Each row is a point. Each copy is the shape, with its points in the same order, stretched, turned, moved and blurred by noise. Is it also mirrored, or only turned?
(in the rows, 128 means zero)

Shape (8 x 2)
[[125  98]
 [153 156]
 [161 185]
 [106  71]
 [193 131]
 [183 134]
 [130  85]
 [105  68]]
Copy 1 (8 x 2)
[[125 135]
 [ 93 190]
 [ 69 209]
 [142 108]
 [132 212]
 [124 200]
 [147 126]
 [145  98]]
Copy 1 is: only turned
Copy 2 (8 x 2)
[[132 156]
 [141  89]
 [139  54]
 [118 193]
 [191  98]
 [179 100]
 [140 166]
 [120 195]]
Copy 2 is: mirrored
Copy 3 (8 x 2)
[[124  82]
 [105 137]
 [105 160]
 [146  56]
 [ 56 113]
 [ 63 114]
 [119  65]
 [144  51]]
Copy 3 is: mirrored
Copy 4 (8 x 2)
[[126  87]
 [127 155]
 [115 173]
 [128  53]
 [163 150]
 [151 146]
 [141  79]
 [137  48]]
Copy 4 is: only turned

Shape (8 x 3)
[[102 172 132]
 [ 71 101  89]
 [196  81 109]
 [116 112  81]
 [ 96 113 174]
 [127 208 122]
 [140 110 126]
 [ 38  67 113]]
Copy 1 (8 x 3)
[[ 62 145 133]
 [133 141 193]
 [192 148 105]
 [141 158 153]
 [103  91 139]
 [ 47 156 100]
 [140 127 124]
 [144 110 225]]
Copy 1 is: mirrored
Copy 2 (8 x 3)
[[ 98 160 117]
 [159 150 173]
 [192  57  74]
 [178 145 129]
 [ 80  87 157]
 [100 182  79]
 [145  96 114]
 [139 122 224]]
Copy 2 is: mirrored

Shape (6 x 3)
[[155 143 165]
 [179 112 172]
 [145 124  25]
 [104 117 113]
 [126 170 143]
 [109 135 178]]
Copy 1 (6 x 3)
[[152 148 162]
 [131 122 184]
 [ 84 106  21]
 [162  95 104]
 [159 165 132]
 [192 122 171]]
Copy 1 is: mirrored
Copy 2 (6 x 3)
[[157 104 153]
 [123  65 162]
 [ 85 167  19]
 [ 95 169 131]
 [173 148 137]
 [141 134 186]]
Copy 2 is: only turned
Copy 3 (6 x 3)
[[146  71 150]
 [157  41 118]
 [189 225  88]
 [121 152 116]
 [141 125 171]
 [103  86 153]]
Copy 3 is: only turned

Shape (10 x 4)
[[151 107 174 196]
 [108 145 181  98]
 [124 149  77 160]
 [130 114 190 132]
 [ 78 214 151  88]
 [133 147 176 111]
 [155 119  96  98]
 [128  98  88 106]
 [116 155 164  91]
 [103 100 139 236]]
Copy 1 (10 x 4)
[[195  98 108 185]
 [132 193 141 125]
 [108 106  76 125]
 [170 153 142 146]
 [ 77 241 101 122]
 [151 179 128 122]
 [124 127 116  62]
 [106 103 136  86]
 [125 192 136 108]
 [155  59  98 224]]
Copy 1 is: only turned
Copy 2 (10 x 4)
[[ 68  92 193 104]
 [103 170 134  49]
 [134 120  97 166]
 [ 94 129 169  61]
 [105 228  74  82]
 [110 167 161  67]
 [190 131 139 111]
 [182 101 114 111]
 [125 177 129  57]
 [ 45  54 126 152]]
Copy 2 is: only turned
Copy 3 (10 x 4)
[[105 108 159 189]
 [131 145 184 102]
 [130 145  55 135]
 [113 115 190 138]
 [168 223 153  78]
 [145 138 173 114]
 [144  95  85 101]
 [109  96  83 102]
 [148 148 164  94]
 [ 63 136 108 218]]
Copy 3 is: only turned

Shape (7 x 4)
[[124  53 113 130]
 [198 131 156 177]
 [171 131  75 117]
 [119 118  99 151]
 [ 78 140 237 131]
 [100 141  89 134]
 [133  72  98  88]]
Copy 1 (7 x 4)
[[139  57 164  94]
 [176  91  59 161]
 [151 128  94  63]
 [111 114 130 117]
 [145 167 192 232]
 [ 93 159 137 112]
 [159  89 170  63]]
Copy 1 is: only turned
Copy 2 (7 x 4)
[[144 119  95  72]
 [193 204 104 164]
 [190 139 176 155]
 [153 112 122 147]
 [ 43 170  67 161]
 [147  97 133 162]
 [150 117 158  83]]
Copy 2 is: mirrored

Shape (11 x 6)
[[151 153 139 158 104 104]
 [152 153 135 133 121 135]
 [108 158 134 135 168 118]
 [132 110 133 153 137 130]
 [132 138 141 154 110 126]
 [115 126 138  44 108 121]
 [120 143 127 156 102 135]
 [143  95 133 156 120 243]
 [127 128 129  79  90 132]
 [129 143 140 164 105 155]
 [142  99  23 127 127 113]]
Copy 1 (11 x 6)
[[168 128 158 147  93 134]
 [165 150 137 136 125 122]
 [151 144 112 183 114  83]
 [140 132 131 171 129 147]
 [153 137 156 158 115 139]
 [195  84 160 126 189  88]
 [135 135 163 148 119 129]
 [ 99 214 135 133 186 190]
 [176  96 168 113 171 113]
 [134 161 164 150 128 142]
 [ 88  78  94  96 110 131]]
Copy 1 is: only turned
Copy 2 (11 x 6)
[[136 150 151 106 125 162]
 [140 140 134 140 118 125]
 [126 140 108 123 174 114]
 [120  99 123 138 140 140]
 [119 131 133 131 127 155]
 [ 92 127 133  96  88  55]
 [121 149 109 133 112 156]
 [109  95  89 249  89 134]
 [112 133 131 106  74  90]
 [117 146 118 160 117 159]
 [187  58  69  93 106 120]]
Copy 2 is: mirrored

Shape (13 x 8)
[[144 145  77 149 159 160 126 163]
 [138 135  88 147 185 109 147 174]
 [114  93 136 117 153 100 142 148]
 [139  74  78 156 164 139 120  89]
 [119 174 186 165 121 193 182 118]
 [133 186 125 107 161 125 148 116]
 [ 25 173 141 115 108 116  99 120]
 [131 100  88 155  97 172 138 137]
 [220 178 122 173 160 176 143 130]
 [141 104  92 173 171 131 121 156]
 [140 175 169 158 149  93 142 142]
 [ 80 118 131 147 173 102 134 142]
 [141 106  73 140 167 205  66 160]]
Copy 1 (13 x 8)
[[134  91 118 185 136 175 149 169]
 [130 118  91 188 162 147 131 187]
 [134 136 114 127 171 126 104 160]
 [173  66  78 115 144 175 136 182]
 [158 121 218 148 174 120 215  83]
 [113 114 109 139 130 105 182 122]
 [ 72 114 128 122 173 129 131  35]
 [155  63 161 162 151 163 122 156]
 [192 108 138 180 104 156 205 159]
 [165 103  96 169 158 185 120 178]
 [152 153 119 167 161 112 147 103]
 [126 129  99 138 190 145 129 131]
 [143  92 117 139 113 241 137 170]]
Copy 1 is: only turned
Copy 2 (13 x 8)
[[158  94  92 176 130 151 156 107]
 [145  87  89 184 179 117 166 124]
 [130 106 143 116 156 101 170 145]
 [161  91 130 105 142 105 213  79]
 [118 141 159 149  69 116  65  62]
 [131 111 105 143 166 143  89  97]
 [ 46  67 155  95 159 164 150 115]
 [156  87 121 114  67 123 178 104]
 [175 168  79 183 104 142  96  73]
 [145  99 114 160 151 119 201 112]
 [ 87 145 110 160 169 116 115 111]
 [ 97  82 143 145 185 105 177 116]
 [177 102 123 140 114 196 202 114]]
Copy 2 is: mirrored
Copy 3 (13 x 8)
[[124 139  40 127 132 176  93 168]
 [ 88 134 102 117 148 189  88 187]
 [119  90 159 119 118 155 108 141]
 [160 109  97 157 119 118 117 199]
 [157 157  95 179 104 207 226  93]
 [129 156 114 134 169 133 141 123]
 [143  98 117  39 120 110 205 108]
 [128 104  44 163  74 145 126 141]
 [158 222  53 194 125 177 113 148]
 [128 127  91 122 110 180  97 199]
 [122 183 157 114 122 164 156 134]
 [123 105 150  86 130 174 151 172]
 [203 100   7 106 116 170  68 163]]
Copy 3 is: mirrored

Shape (12 x 8)
[[106 108  72 129 117 123 113  70]
 [107  34 134 169 146 126 207 151]
 [ 96  66 112 109 157 189 156 149]
 [133 122 136  82 146  71  15 214]
 [140 171  67 123  87 118 109 121]
 [149 145  51 145 135  98  92 105]
 [161 127  62 121 155 137  76 121]
 [ 91 111 116 155 181 157 193 130]
 [154 142 122 158 123 118 104  98]
 [140 129 198  93 156  81  36 161]
 [ 94 145  78 155 132  94  80 101]
 [ 92  73 151 175 150 186 120 162]]
Copy 1 (12 x 8)
[[157 129 136 114 132 167 116  51]
 [168  33  97  40 113 207 187 119]
 [164 117 113  35  65 209 162 105]
 [ 58 143 161  31  96  45  87 112]
 [165 149 120 124 141 114  80 123]
 [177 140 132  98 142 109 100  65]
 [180 153 155  70  99  99 113  61]
 [179 114 116  67 107 192 224 109]
 [156  98 145 135 106 104 124  91]
 [ 58 109 185  71  73  55 120 112]
 [138 139 120 112 134 114 130  56]
 [148 101  86  69  39 173 189  99]]
Copy 1 is: mirrored
Copy 2 (12 x 8)
[[143 108 105 107 120  85  91  65]
 [173  70  76 187 143 178 170  63]
 [138  79  71 161 166 174 109 121]
 [ 56  80 125 239  68  52 123 152]
 [ 87 161  93  86 110  76 136 104]
 [151 121  73  98 108  32 130  96]
 [156  88  68 121 112  51 119 140]
 [195 131  91 157 201 141 138  97]
 [165 126 139 109 102  87 133 115]
 [109  88 187 213  90  88 113 147]
 [135 150 107 142 121  43 101  64]
 [186 107 102 196 116 175  88 133]]
Copy 2 is: only turned
Copy 3 (12 x 8)
[[128 145  60 130 177 101 136  96]
 [148  94 133 192 158 181 215 111]
 [164  96 111 154 197 206 148  90]
 [106  66 148  48 107 129 102 167]
 [112 168  74 114 126 132 114 115]
 [123 129  35 116 133 109 130 136]
 [145  98  34 113 130 146 116 124]
 [163 132  92 189 206 186 172 145]
 [149 137  86 152 121 117 123 132]
 [160  87 172  74 111 118  98 171]
 [103 137  59 136 185  83 122 147]
 [148  69 111 213 187 187 117 117]]
Copy 3 is: only turned
Copy 4 (12 x 8)
[[ 86  87 122 174 122 133 137 112]
 [198  71 209 154 133 183 129  24]
 [136 114 165 138 125 239 155  68]
 [147 140 153 100 209 121 117 228]
 [ 99 154 111 140 140 113  66 124]
 [ 99 145  95 156 170  96 126 115]
 [105 151  77 150 178 145 145 129]
 [149 134 177 130 118 176 175  13]
 [152 138 102 162 121  94 122 127]
 [186 123 131 103 142  98 159 222]
 [ 96 120 140 162 151  92 142 131]
 [185 140 197 167 125 204 162  93]]
Copy 4 is: mirrored

Shape (14 x 9)
[[130 131 101  56 238 128 143 123  87]
 [ 84 111  80 150 146 170 103 142 120]
 [162 115 113 153 134 153 141 162 175]
 [117 107 144 133  80 141 106 155 130]
 [140 101 117 101 217 120  56 150 174]
 [110 127  90 153  79 100 162  78 157]
 [ 82  87  68 172 132  79 163 116  82]
 [175  62 122 165 116 139 108 145 109]
 [ 91 126  78  97 152 108 205 201  45]
 [131 128 135 153 103 101  56 141 108]
 [181 114  41  46 104 147 192 119  99]
 [147 160  65 130 118 164  45  99 104]
 [113 122 114 102 146 117 156  95 126]
 [116 121 145 146 170 106 159 146 137]]
Copy 1 (14 x 9)
[[200 138 166  67 188 120 219 179 204]
 [107 144 132 124 213  89 110 167 121]
 [ 99 115 152 161 138 107  86 134 184]
 [ 83 129 115 141 107 136 108 147  93]
 [149  94 129 169 183 181 141 212 173]
 [138 153  74 127 156 127  98  51 126]
 [121 104  79  77 207  52 165  79  97]
 [110  71 145 120 140 109  75 128 104]
 [108 125 121  40 130  32 238 141 161]
 [136 105  94 158 131 122 115 179  65]
 [158 169 131   7 112 118 116 128 206]
 [177 183 120 124 181 115  68 214 101]
 [162 140 118 101 162 130 162 112 149]
 [126  91 132 145 151 101 183 125 153]]
Copy 1 is: mirrored
Copy 2 (14 x 9)
[[118 187 225 142 159 158 145  79 157]
 [ 81 106 134 143 103 149 136 158  88]
 [135 101 113 156 108 152 150 190 167]
 [139 111  95 109 113 114 172 201 106]
 [115  98 200 119 192 187 116 169 155]
 [138 114  78  91  75 106 106 126 143]
 [140 113 156 132  64  54  87 125 100]
 [184  73 154 129  77 128 171 195 123]
 [119 216 173 179  76  59 134 150 114]
 [183 104 104 107 130 131 136 187  74]
 [129 217 179  99  25 171 153 123 183]
 [139 129 111 112  94 226 134 144  64]
 [123 142 141 103 126 121 141 102 153]
 [142 115 134 157 148  90 138 138 152]]
Copy 2 is: mirrored

Shape (14 x 9)
[[130 103  99 175 135 102 154 156 144]
 [107  70 131  59 120  88 128  77  86]
 [166  90 174 124 107  97 157 157 134]
 [ 92 104 192 169 146  99  75 160 101]
 [171 145 114 112  63 186  92 146 192]
 [178 183  76 128 182  85  77 117 163]
 [164  69 159 110 122 194 160 131 195]
 [ 92  83  81 150 156 186 100 114 176]
 [ 90  75 195 149 186 161 176 105 168]
 [109 116 185 103  77  81 153 106 122]
 [109 132 110 166 188 187 147 114  81]
 [144 168 151  64 130 175 165 148 165]
 [147 156  91  69  86 156 110 166 121]
 [159  75 139 139 147  74 130  84 162]]
Copy 1 (14 x 9)
[[150 105  93 140  92 154 137 167 114]
 [151  84 138 108 181 121 179 108  99]
 [151  95 153  98  82 164 129 129  94]
 [166  92 133 183 132 115 100  90  50]
 [101 150  98  59  94 105  50 152 130]
 [159 176 126 188 151 102 101 207 119]
 [166 134 106  50  65  92 144  99 104]
 [158 133  34 132 128  66 136 119 122]
 [203 102 109 151  97  45 187  61  94]
 [124  61 174 108 115 125 126 114 108]
 [153 145  77 175 137 111 157  76 150]
 [ 93 170 143 124 100  76 140 110 134]
 [ 63 160 106  98 132 144 104 142 123]
 [213  82 142 125 121 129 136 158  98]]
Copy 1 is: mirrored
Copy 2 (14 x 9)
[[143 113 126  98 199 126 129 142 140]
 [117  93 101  88 140 220 127 117  47]
 [199 111 108 102 117 152 149 104 118]
 [118 144 160  36 137 168 206 162 151]
 [111  82 130 202 104  69  69  65 145]
 [ 49  90  93 105 195  72 129  23 122]
 [170 100  88 182 113 164  54  58 202]
 [ 58  86 129 145 182 157  51 116 206]
 [136 167  95 142 171 244 111 111 206]
 [152 145 127 133 138 191 170 137  46]
 [ 62 158  51  93 152 145  77 156 194]
 [ 97 106  30 234 125 129 115  73 128]
 [ 82  56  71 180 107  80 111 116  92]
 [152 115 140  71 177 184 107  48 124]]
Copy 2 is: only turned
Copy 3 (14 x 9)
[[ 91 120 139  68 166 126  85  92 123]
 [103  71 102 111 100  81  70  86 165]
 [109 159 132  86 116 163  83  94 180]
 [ 98 142 154 110 206  59 154 152 220]
 [ 86 216 137 127   9 127 115  76  92]
 [ 63  72 180 130 110 153  94  77  77]
 [ 84 213  77 152  79 161 101  79 154]
 [ 63 154  82 162 147  56 124  98 108]
 [114 143  62 185 218 128 127 114 196]
 [146 118 133 114 117 118  78 107 178]
 [120  89  93 106 167 127 175 117 116]
 [132 121 125 136  75 171 115  32 111]
 [105 122 164  69  26 118 112  44  89]
 [ 67 127 113 143 138 145  58 126 162]]
Copy 3 is: only turned

Shape (16 x 11)
[[111 146 126 121 126 107 181 187 112 130 167]
 [109 111 133 108  88  89 177 160 152 192 155]
 [118 136 112 143 107  70 170 163  82 172 144]
 [111 166 139  78 123  84 104 110 172 151  73]
 [ 81 123 130 156 174 150 122 133 142 171 158]
 [135 106 190 117  86 158 175  95 141 189 106]
 [ 96  80 134 152  79 167 191 103 152  92  79]
 [116 106 169 103 153 131  87 125 128 102 110]
 [126 183 115 126  93 148 183 173 104 188  88]
 [ 82 126 115 141 136  77  99 120 103 133 169]
 [138 116 143  62 175 167 128 117 100 171 130]
 [ 64 180  83 153  79 107 108 104  88 103 116]
 [134 162 103 128 124 160 134  91  93 155 158]
 [122  99 140 156 120  85 153 129 159  86 126]
 [ 93 110  86 170 145 178 110 111 129 119  94]
 [ 93 104 161 118 163 128 164  94 151  87  88]]
Copy 1 (16 x 11)
[[101 187 149 107 183 158 175 205 128 101 146]
 [124 131 137  92 131 193 175 249 109 121 125]
 [ 88 183 138 122 127 143 192 220  97 140 164]
 [121 151  94  83  90 118  87 169 143 142  65]
 [121 132  93 101 193 170 119 150  93 155 136]
 [117  61 178 130 142 135 159 199  77 142  75]
 [ 71  44 174 146 124 175 159 111 153 101 116]
 [125 111 118 138 161  89  80 154 146 126 134]
 [ 48 181 156 105 142 162 167 178  44  97  91]
 [133 167  64 132 132 122 155 165 139 153 164]
 [129 111 119  51 191  67 116 172  60 108 117]
 [ 95 178  63 168  94 131 179 100 131 102 124]
 [143 146 116 121 152 107 180 120  65 112 122]
 [119 126 160 138 116 162 133 149 197 147 154]
 [ 91 101 102 125 138 159 105  70 102 110 149]
 [ 85  89 145  86 175 118 113 118 188 146 103]]
Copy 1 is: mirrored
Copy 2 (16 x 11)
[[139  98  99  85 137 127 156 143 104 149 178]
 [132  93  96 101  85 119 122 133 161 180 154]
 [126 123 102  71  92  89 142  96  97 147 134]
 [142 166  97  84 101 109  66 187 177 111  87]
 [ 69 124 116 147 159 104 122 131 139 160 162]
 [118 159 145 141  84 157 149 139 195 182  90]
 [ 84 113 189 148  82 123 155 156 189 115 102]
 [107 149 125  88 148 160  83 133 143 103 110]
 [111 134  78 138  90  85 191 187 117 161  88]
 [118 149 122  85 123  97  82  75 102 116 170]
 [ 92 183  59 122 151 157 150 123 179 132 132]
 [116 171 141 124  81  63  98 130  74  67 153]
 [129 187 102 171 133 109 147 103 117 114 149]
 [138  95 171  79 137 117  99 123 136 121 131]
 [ 38 134 145 170 147  82 130 125 135  90 102]
 [103 148 178  95 151 133 139 164 192 107 122]]
Copy 2 is: only turned

Shape (17 x 11)
[[151 132 103 100  81 163 148 107 150  87 185]
 [136 128 123 125 124 124  69 121 131 107  79]
 [ 93 135 179 154 110 127 113 132  93 113 114]
 [134 145 112 107 163 133  81 217  58 124 174]
 [143 137 112 132 135 197 146 137 181 110 128]
 [126 124  84  93 145 148 163 194 162  77 206]
 [160 122 143 131  95  58 121 136 148 164 161]
 [138 152 101 139 154 111 109 137 143  76 143]
 [ 57 155 121 109  99  75  92 103 171 114  80]
 [ 98 123 212  86 138  94 121  91  93 148 131]
 [114 109 135 140 121  77 129  98 115 146 154]
 [140  87 138 152 165 178  83 119 123  97 119]
 [123 169 132 162 134  92  98  98  88 190 140]
 [128 118 152 120 148 125 176  64 109 132 118]
 [130 107 133 122 149 189 155 106 121 112 124]
 [174 141 155 145 130 122 158 163 123 121 142]
 [116 103  97 124 158 148 147 136  67 162  78]]
Copy 1 (17 x 11)
[[194 109 155 164 172 132 146 114  42 129 118]
 [142  90 127 100 108  83 150 142 190  91 163]
 [148 123 125  96 158 157 125 161 184 131 160]
 [140 128 137 139 117 169   7  94 208 177  49]
 [167  96  73 141 168  85 127  95  80 101 168]
 [157 119 151 161 172 139  21 104  56 148 117]
 [166 196 187 156 143 112 120  92 134 173 179]
 [145 131 121 146 137 100  96 141 144  74 139]
 [138 121 120  97  70 127 129 202 156  89 234]
 [190 173 152  36 120 152 137 151 159 161 129]
 [135 173 164 140 150 122 132 155 128 162 159]
 [157  89 110 108 181  58 136 134 158 112 121]
 [131 210  91 167 114 142 131 141 194 157 152]
 [127 141 131  87 141 122 184 145  89 117 149]
 [144  88 107 104 165 103 152 126  94 127 129]
 [162 150 155 128 176 131 118  68 139 121 144]
 [ 49  80 119 106  91 125 128 123 150 159 134]]
Copy 1 is: mirrored
Copy 2 (17 x 11)
[[109 103 128 120  84 152 131 116 102  85 107]
 [171 143  96 146 133 104 168 177 136 148 108]
 [147 122 127 130  99  78  84 183 147 128 157]
 [ 41  65 167 121 155  72 156 184 135 138 130]
 [119 114  93 118 135 157 157 143  86  90 168]
 [ 29  28 104 110 168 119 146 113  86  97 138]
 [130 178 147 159 139 126  95 106 114 127  96]
 [142  92 121 109 180 119 159 135 110 142 114]
 [174 121  53 189 131 122 132 160  87 207 104]
 [136 125 174 164 124 136  58 163 200 143 129]
 [147 133 173 163 127 116 102 104 152 141 126]
 [161 114 143 130 145  96 155 171 173  75 164]
 [172 174 205 162 124 142 121 136 123 174 131]
 [151 118 179 123 129 160 114 101 191 138 147]
 [120  95 146 117 120 141 143 136 163  96 173]
 [105 134 137  88 152 117 107 130 132 106 137]
 [ 93  99 153 137 124 101 187 124 183 171 167]]
Copy 2 is: mirrored
Copy 3 (17 x 11)
[[140  99  96  94 125  49  43 112 177 140 110]
 [ 97 104 133 115 132 103 179  94 117 145 148]
 [117 120 171 146 162 116 166 110 166 133 101]
 [139  59 203 154  32 130 158 132 160 148 124]
 [151 103  56 108 151 125 100  99 127 185 133]
 [187 127 106 124  38  95  44 133 186 148 122]
 [ 98 166 101  76  66  94 128 204 167 143 156]
 [144 148 135 113  77 121  90  89 154 156 109]
 [110 150 113 152 110  59 138 106  95 149 134]
 [ 76 118 114 166 125 120 173 158 169  49 115]
 [126 159 122 113 108 124 106 159 157  99 129]
 [115 104 113 119 166 167 158  72 165 122 146]
 [ 99 129 168 113 104 150 120 152 105 161 115]
 [131 134  79 111 153 151 110 134 122  60 100]
 [146  89  79 125 171 146 118  99 147 104 117]
 [146 125 111  87 100 130 145 152 172 154 113]
 [154  77 124 134 127 167 170 127  65  97 136]]
Copy 3 is: mirrored
